Rows are points. Two turns around zero, p and q, are shown by what they do to some points. Where does a point land after both, in the order given? Backwards means that the second turn is done in reverse. Each puzzle has new turns, and all numbers are rounded.

Turn p:
[-14 -28 -68] => [ 47 -57  -9]
[-11  22  36] => [-30  28 -14]
[13 28 -3] => [15 27 -5]
[ 12 -23  35] => [-33   2  29]
Turn q:
[ 11 -19  24] => [ 9 25 19]
[20 34 17] => [ 32   8 -27]
[ 19 -47 -36] => [ -4 -31  54]
[-50  33  -5] => [-38  -2 -47]
Where do these land?
p, then q: [-57  34 -34] => [ -1 -71  24]
q, then p: [  5 -22 -14] => [-26  -1   7]
p, then q backwards: [ 42 -29  27] => [  2 -58  -2]
q, then p: [  2  47 -36] => [ 28 -47  23]
q, then p: [ -4 -18  35] => [ -2  34 -20]
q, then p backwards: [ 12 -12  22] => [24 13  1]

Turn p:
[  9   9 -22 -21] => [ -5 -28 -13   9]
[ 11 -52  16 -27] => [ 30 -10  43  32]
[-22  13 -11 -13] => [  4   1 -28  11]
[12 53 31 36] => [-58  33  -4 -28]
[-10 -22 -14  26] => [ 28   4   3 -25]
Turn q:
[-76 -18 -21 -31] => [-20  67  -7 -51]
[ 8 -3 21 29] => [-21 -16  14  22]
[16 22 -6  1] => [  9 -21 -16   1]
[ 24  -8   7 -54] => [ 50  25 -11  18]
[ 14 -16 -24  27] => [  2 -25  30 -16]
[  7 -14  11  14] => [-7 -4 18 13]
[ 8 38 13 14] => [-13 -26 -28  14]
Where do these land?
p, then q backwards: [  5   5 -30  -4] => [ 11  25 -14   8]
q, then p backwards: [-25 -53   2  39] => [48 -4 48 19]
q, then p: [ 16  14  41 -17] => [  1  -1  -6 -49]
q, then p backwards: [-23 -24 -18  -5] => [ 4 -5 17 34]
q, then p: [ 43  14   8 -26] => [ -4 -26  27 -37]
q, then p: [-15  45  -4  13] => [ 39 -19 -23   3]

Turn p:
[-24 -49 -28   0  11  -1] => [10 -5  8 -3 14 59]
[ -8 -31  10   9   7  -2] => [-17  -2  -3 -14   0  28]
[ 76  39   2 -21   6 -20] => [-14 -39  22  41 -32 -57]
[  9  -2 -27 -13  14  39] => [ 22 -33  -7   8  32   0]
[-13  39  35  28 -71 -25] => [-27  79  15  -7  -3 -46]
[-18  18  10 -38  14 -29] => [ 31   1   9 -16 -43  -6]
[  7  -4  10 -30  -3  60] => [ 13 -35  -1 -33  41 -22]
[-30  -9 -12  64  22 -23] => [-17  36 -43  25  -9  45]
Turn q:
[30  5 -8 -8 26 10] => [ 10  18   2  12 -35  -7]
[ 18  27 -22  10  11 -11] => [ 16  -3   5  38 -10  -2]
[-29 -20 -27   5  54  27] => [ -9  -3  24 -11 -42  56]
[ 12   4  51 -21 -47 -14] => [  5  19 -29 -23  44 -43]
[-16 -37 -44  -3 -37  48] => [-80 -21  -8  -4 -15   8]
[-19 -66 -19  21  -3   3] => [-31 -47  23 -38 -18   5]
[  7  65  36 -27   1 -57] => [ 73  21 -37  24  41  -9]
[-3 23 33 23 -6 -5] => [15 17 20  3 35 -7]
Where do these land?
p, then q: [ 29  50  -8  41  25 -46] => [-20 -51  31  41  46 -10]
q, then p backwards: [ -7 -41 -17  10 -23  24] => [ 32 -25  40   3  -1  -2]
q, then p: [-12 -36  28   7  -7   7] => [ 24 -15  15 -30 -22  -2]
q, then p: [ 43 -46 -40  -5  38 -12] => [-32  33  67 -11  20  -2]
p, then q backwards: [-20   6  22  -9 -20  38] => [ -5 -15  45  -7 -20 -10]
q, then p backwards: [-17  44 -11  -1  32   3] => [-21 -10 -46  14   6 -22]
p, then q: [-36  18 -32 -47  14 -23] => [ -7  26  -2  14 -10 -67]
p, then q: [ 20   4  57   4 -60   8] => [ 52  -4 -38 -18  37  39]

Turn p:
[-30  -2  26  10 -34 -30  13  19] => [-48  25  15  10 -14  21 -21   0]
[ 73   0   5 -17  24   7  14  33] => [ 18 -38  25   6 -43 -47  32   0]
[-17 -13 -18  28 -51 -23  23 -29] => [  7  27  17 -19 -11  43 -51   7]
[ 22 -21 -19 -16  30  67  12  30] => [47 -5 19 18  4 -9 70 -6]
[  0  16 -74 -75  13  47  15 -12] => [ 61  -3  -6 -36  21  -1  41 -83]
[-24 -34  27  29  18 -52 -13  -7] => [-30  39 -33   9 -13 -13 -26  44]
[ -9  18  30  -3  11  16  -1 -29] => [ -2 -25 -30  24  10  16  -6  -4]
[ -4  52   9  34  24   1 -18   9] => [-14 -26   7  27  44 -28 -22   8]
[-12 -15  12  10 -35 -33 -46 -14] => [-40   5 -14 -40   4  18 -19  34]
Turn q:
[  9 -46  30 -45  21 -29  18   9] => [ 28 -41 -12  23   2 -45 -40  -6]
[-36  15  35 -36 -27 -32  -7 -35] => [ 23  -2   4 -21  69 -21 -12  26]
[ -1  -7 -32  13  16   0  -8 -45] => [-19  -4  37  -7  11  26 -13 -28]
[ 15  34 -11 -28 -36 -21  15  10] => [26 -7  5 27 22  5 38 30]
[-47 -58  -3  21  -1  22  30  13] => [  4  11 -59  -3  -1  18 -35 -49]
[ 58  10 -39  14 -23  26 -39 -28] => [  5  29  68   9 -33  42   7  13]
[-17  44  18  36  14  36  19  -5] => [-48  43 -13 -10   7 -15  30 -10]
[ 27  26  -1  -9  76  45 -43  58] => [-15 -13  14 -37 -89 -49  44 -14]
[ -4  -4  -4  -2 -36 -52  18  36] => [ 18 -33 -39  24  14  22   5  38]
[ -4 -13   7  36  -3   4  -2 -13] => [-24  17  -6  -4  -2  16 -23   0]
Where do these land?
q, then p backwards: [-30  40 -20  -7  19  25 -55  -9] => [ 17 -21 -45 -33 -39   3 -30  27]
p, then q: [-27 -38  48 -17  43  11   9  18] => [-37   9 -32  23  17  49  37 -10]
p, then q: [ 35 -18  21  20  53  28  19 -17] => [-18  -9 -15  46 -40  41  -9  24]
p, then q: [ 48  -6   1  -6   4   6 -70 -36] => [ 58 -50 -17  24 -30   0  -7 -30]
p, then q: [ 11  25  -9 -24 -25   3  35  28] => [ -4  31  11   1  36 -15 -37  10]
p, then q: [ 18  23 -43 -27 -10 -43  22 -13] => [ 32  -7  54 -12  29  -4 -20  27]
q, then p: [-10  15  11  13 -27 -10 -31 -53] => [-28 -22 -21  30  18 -25  38 -15]
p, then q: [-35 -13  23  45 -18 -25  28  46] => [-34  31 -36 -47  11 -11  24  36]
p, then q: [-11 -28 -33   3 -40   6  42  36] => [ -7  52   8   7  23 -45  17  32]
